Each row of a before or after table is a point. The points were changed in one or more steps. Then noise was added and the rows were shuffled. The steps act on columns, c1 being the first. Write out the steps. A step turns or swaps two columns, mirrors them in a line or flattens them onto one, adds a multiple of one to another, or multiplies or shifts one. Angles are multiples of 10 degrees, from the lower column toward the higher: turns from -170 to 170, lines from 10 to 170 but not 90. Use the fewest steps. Two steps may share a column if one is a turn and the other turns, adds or multiplies; they go together, in the order done. Otherwise the lowest column goes first.
(in the rows, 128 means zero)

Before (8 x 2):
[[132  60]
 [165 105]
 [140 113]
 [117 116]
 [140 107]
 [107 116]
 [ 87 155]
 [139 146]]
After:
[[148 133]
 [132 107]
 [114 176]
 [143  85]
 [ 86  71]
 [124 108]
 [106 133]
 [110 125]]
Steps: turn c1 and c2 by -40 degrees

Before, 10 rows:
[[171 112 153 131 127 151]
 [ 93 163 143 135 122 143]
 [106 165 110 105 117 151]
 [167 221 118 128 132 157]
 [ 73 114 145 174 115 101]
 [132 106 126 130 148 156]
 [115 115 114 118 128 140]
 [ 91 110 147 150 108 154]
 [ 96 110 149 115 123 110]
 [ 90 111 139 116 154 159]]
After (10 x 6):
[[115 109 153 132 169 180]
 [116 114 139 112  84 189]
 [141 110 150 109 100 141]
 [134 116 113 113 117 170]
 [109 106 126 130 126 186]
 [111 220 117 129 160 189]
 [158 113 144 204  81 132]
 [144 166 108  90 111 181]
 [157 107 147 163  98 184]
 [149 163 144 139  95 172]]
Steps: turn c1 and c5 by 110 degrees; multiply c4 by 1.6; shift c6 by 30

Before:
[[118  82 152 124  88 119 108 173 169]
 [125 116 149 104 116  89  87 116 125]
 [ 93 132 134 119  97 108 128 127 162]
 [104 141  98  94 153 162 136  97 146]
 [110 112 163 124  92 133 170 148  86]
 [ 92 132 165 166  94 121 127  92 133]
 [ 75  85  94 109 156 109 106 135 117]
 [106 142  87 159 156 148 169 141 170]
 [ 83  68 162  99 112 110 125 123 118]
 [135 111  98 151 116 146 112 152 126]
 [133  70  91  91 124 138 143 145 140]
 [120 125 155 156 150 135 105 107 133]
 [ 96  72 151 114 124 166 108 163 142]]
After, 13 rows:
[[145 118 149 104 114  90  87 118 124]
 [114 111  96 149 121 144 111 148 127]
 [178  65 165  99 109 126 126 130 118]
 [141 141 106  93 155 167 131  91 143]
 [167 133 133 118  96 124 127 127 158]
 [141 143  84 157 155 154 169 132 173]
 [139  80 142 124  87 121 107 178 168]
 [142  72 145 114 123 177 112 168 139]
 [122  71  87  94 125 135 142 140 137]
 [164 130 171 167  94 134 127 102 136]
 [185  85  91 108 155 131 106 124 116]
 [140 109 157 125  93 141 172 153  83]
 [129 124 159 159 153 137 105 112 133]]
Steps: mirror c1 and c6 in the line at 100 degrees; turn c3 and c8 by 10 degrees

Before, 9 rows:
[[130 135 144 132 107 131  80 149  60 127 136 126  92 111]
 [136 148 145 114 132 118 126 113 161 128 136 154  90 113]
 [122 138 124 133 132 110 117 137 108 100 146 148  93 153]
 [111 110 134 119 104 112 139 111 142 136 156 123  86 157]
 [111 151 143 132 106 147 130  54 153  99 154 121  89 132]
 [140 126 130 118 126 122 139 141  75 107  98 147 116 131]
 [139 146 141 110 179 132 114 139 180 169 113 133 166 155]
 [ 58 148 118 134 115 198 126 123 179 106 145 155  91 135]
 [139 135 108 137 131 122 139 143 175  99 151 139 180 137]]
After, 9 rows:
[[140 133 139 110 179 132 114 139  55 168  87 146 166 155]
 [122 148 123 135 131 110 117 139 163  99 134 139  94 152]
 [131 126 146 132 107 131  80 150 216 126 192 136  91 110]
 [110 121 143 132 106 148 129  53 114  99  82 151  89 132]
 [ 58 155 118 135 114 198 127 124  75 107  62 148  91 136]
 [109 123 135 119 105 111 138 112 129 135  93 110  87 157]
 [137 155 146 115 132 118 125 113  94 127  87 149  90 113]
 [138 140 108 137 130 121 139 144  85 101  62 136 180 137]
 [140 147 132 119 127 121 139 141 172 107 205 126 116 130]]
Steps: swap c2 and c12; multiply c9 by 1.6; turn c9 and c11 by -140 degrees

Before (11 x 20):
[[ 93 147 167 129 119 118 140 158 134 103  87 119 151 140  89 120 102 166
  115 176]
 [115 153 153 140  96 134 156 165  98 120  93 123 119 101 108 116  65 182
  150 222]
 [112 139 143 135 121 106 107 144  97 116  99  99 128 138 115 152  96 170
  121 222]
 [141 169 147 122 151 142 135 108 100 119 134 114 125 159 115 145 144 143
  150  98]
 [147 135 153 122 150 147 162 153 108 130 106  91  96 176  99 164 116 130
  111 124]
 [116 153 136  97 136 152 160 142 103  82 121 101 122 161 151 167 137 123
  122 138]
 [116 139  87 133 181  95 129 173 142 108 170 163  85 138 103  95 136 174
  143  83]
 [109 136  94 137 151  93 115 139 176 131 138 166  93 123 139 116 136 113
  151  90]
 [141 140 115 124 186 101 100 179 148 105 145 167 116  99 114 124 107 133
  135  83]
 [125 142  89 119 170 115 110 151 158 130 139 143  99  82 127  89 168 138
  117  98]
 [109 151 142  94 142 152 119 156  81 132  96 135 105 167 136 148 160 119
  139 115]]
After, 11 rows:
[[148 134 152 123 151 147 163 151  86 130 104 127  95 177 101 163 114 131
  110 123]
 [113 138 143 121 123 107 105 144  84 114  99 141 128 138 121 152  95 170
  123 221]
 [107 153 141 162 140 152 120 156 110 130  96 173 105 167 124 149 159 117
  140 117]
 [115 139  87 116 181  97 129 173 165 107 169 135  85 137 106  95 137 174
  144  83]
 [ 95 147 167 113 121 117 139 157 123 103  89 118 153 138  92 121 101 167
  115 176]
 [108 136  95 123 148  94 115 139 185 132 138 107  95 124 143 116 135 112
  151  91]
 [117 152 137 164 136 152 160 142  93  81 122 137 124 161 140 166 139 125
  123 137]
 [142 169 146 130 151 142 135 108 102 119 134 145 126 159 112 145 145 144
  148  98]
 [141 142 116 127 186 100 101 178 173 105 144 130 115 100 112 125 109 134
  135  83]
 [115 152 153 110  95 133 156 166 107 120  94 151 119 101 112 118  66 179
  151 222]
 [125 141  89 138 171 117 110 152 155 131 140 109 100  81 122  89 167 138
  115  99]]
Steps: mirror c4 and c15 in the line at 80 degrees; turn c9 and c12 by -60 degrees

Before:
[[125 124 108 112 119 132 158 127 125 148 116 112 181 116 125 143 144  90
  136  94 144 123 120 160  70 137 120  97 142 130 109 141 114 152 176 114
  128 104 151  94 101 136 130 149 140 124 103  74]
 [113 123 137 153 121 147 136 144 112 127 104 139 191 110 141 125 117 111
  121 118 116 152 136 152  98 133  91 111 102 103 118 136 135 131 135 147
  138 102 175  89  62 154 101 118 127 155 112 112]
 [129 117 118  98 132  94 130 140 139 138 124 154 182 122 106 120 117  84
  139 128 162 101 152 161  97 134 107 129 138 104 129 136 128 157 137 110
  137 122 139 125  59 145 118 140 129 166 121  78]
 [ 82 132  93 128 130 126 132 147  99  55 126 140  91 118 109 117 146 131
  168 143 124 162 174 132 154 127 151  70 156 114 112 126 144  81  97  76
  141 129  73 113 165 113 153 110 161 103 131  80]
 [ 94 109 118 136 107 104  88 124  77 140 142 176  73 163 132 178 159 145
  101  81 138 179 133 142 116 155 128 150 121 103 138 186 152 132  74 102
  127 117 139 131 168 122 178 118 116 138 168 100]
 [168 108 118 125 125 154 128 136 119 150 104 155 178 113 126  99 120  81
  178 139 146 127 162 143  99 130  92  98 144  88 122 172 159 162 142 134
  160 114 171  85  97 115 156 134 138 114 115  94]
 [121 138 111 118 147 144 126 146 136 185 122 136 161 137 113 104 104 123
  138 129 149 105 145 136  81 152 100  90 120 134 117 151 173 155 153 134
  150 105 169 103  85 155  89 146 148 122 121 109]
 [ 98 112 123 102  95 136 116 126 136 171  98 118 183 143 120 129 102  83
  109 120 153 126 138 157 122 153  98 111 110  84 119 150 128 150 185 112
  117 120 149 107 107 168 132 121 137 104 141 121]
 [121 115 106 118 127 143 134 114 132 123  70 138 170 131 136 120 108  91
  141  99 133 129 140 124  98 134  73 120 155 124 119 147 172 136 119 143
  144 125 129  83  96 159 134 148 165 148 125  77]
 [119 115  91 115 118 150 134 163 111  55 145 120 100 118  71 133 144  79
  171 106 152 180 176 121 164 115 143 107 127 139  85 130 130  92 108  91
  169 112  55 123 187 121 108 142 134 123 138  95]
 [122 143  75 121 113 107 142 115 125  70 133 114 112 102  91 106 140 124
  146 130 111 188 152  86 189 115 157 102 154 149  80 138 158  78 115  89
  186 130  98 135 154  99 131 111 129 111 146 104]
 [ 84  90 136 151 140 123 106 108 106 129 157 155  80 149  97 163 171 141
   93  99 127 152 152 143 144 132 148 144 127 117 152 182 105 104  90 135
  131 154 165 141 189 151 188 135 154 130 182 119]
 [ 68 116 117 127 119  92 102 138  98 119 177 150  96 160 140 145 155 120
  103  99 134 166 132 119 135 104 149  98 118 115 144 176 165 110  92 154
  124 162 138 137 199 117 183 130 122 158 158 145]]
After:
[[ 96 112 124 130  94 135 113 124 131 170  96 121 187 132 124 128 102  86
  113 121 151 128 136 154 114 153  98 111 110  86 118 150 104 146 185 107
  119 121 148 107 102 166 131 124 136 103 141 130]
 [ 83 130  92 112 134 124 132 147  98  57 124 138  92 120 106 120 148 131
  168 145 124 164 174 132 169 129 152  67 154 116 109 127 130  80  95  86
  142 132  71 111 162 113 154 108 162 102 155  91]
 [120 112 107  86 127 146 133 114 131 122  69 145 172 136 136 115 107  94
  145  98 133 132 140 126  81 135  74 119 156 124 121 150 117 134 123 141
  143 124 132  82  95 158 133 148 163 149 152  80]
 [ 65 116 119  89 117  91 105 141 100 117 178 151  99 194 140 142 152 120
  101 101 132 166 133 117 138 102 148  98 117 117 144 179 127 107  93 133
  126 162 140 135 202 119 187 131 120 158 145 160]
 [ 94 103 119 104 107 104  90 124  78 139 139 181  75 179 130 173 160 146
  100  82 140 176 135 145 106 157 130 147 121 102 138 191 137 134  76  90
  127 119 139 134 170 123 176 119 118 139 179 123]
 [109 122 140 120 120 149 134 147 111 127 102 143 193 136 145 124 119 113
  124 120 117 153 139 149  80 132  89 111 100 103 119 138 152 131 135 152
  136 103 175  89  61 154 101 117 125 151 126 110]
 [168 109 119  96 126 156 127 138 114 152 104 159 177 117 125 101 120  82
  180 139 147 128 161 145  81 129  89  99 145  89 124 172 125 161 144 142
  159 115 173  83  97 114 155 132 135 115 133  94]
 [123 123 107 142 121 133 155 127 122 145 114 110 181 108 125 141 144  92
  136  94 144 124 122 160  37 140 118 100 143 130 108 141 110 151 175 123
  128 103 152  93 100 137 128 149 139 123 136  70]
 [128 117 117 126 133  93 128 138 139 137 125 153 181  95 107 121 118  83
  141 128 162 100 153 162  80 131 106 130 139 106 129 135  96 153 140 116
  134 124 138 122  62 145 117 136 129 167 150  80]
 [118 139  74  95 113 104 144 115 126  72 134 111 111 127  89 110 139 123
  143 128 114 190 152  89 223 113 159 104 156 145  80 136 120  80 114 108
  190 128  98 135 152 100 135 111 125 111 159 117]
 [121 113  91 125 120 149 134 163 111  54 141 119  99 132  73 133 142  80
  172 104 151 183 176 121 183 112 142 109 126 141  85 133 116  92 106 100
  168 115  51 122 187 122 110 140 133 127 153 105]
 [ 85  90 139 148 137 123 109 107 103 131 156 157  79 168  98 164 171 138
   96  99 128 154 151 140 151 131 150 146 130 120 154 179 151 104  91 126
  131 156 164 142 192 153 184 135 155 130 182 146]
 [122 135 112  85 148 142 126 145 134 181 123 138 160 124 113 102 101 122
  137 129 150 106 147 135  52 152  99  93 118 133 119 149 116 157 151 129
  150 105 168 100  88 154  90 144 148 120 133 110]]
Steps: turn c4 and c33 by 90 degrees; turn c14 and c36 by -30 degrees; add 0.7 times c22 to c14; multiply c25 by 1.6; turn c47 and c48 by 30 degrees
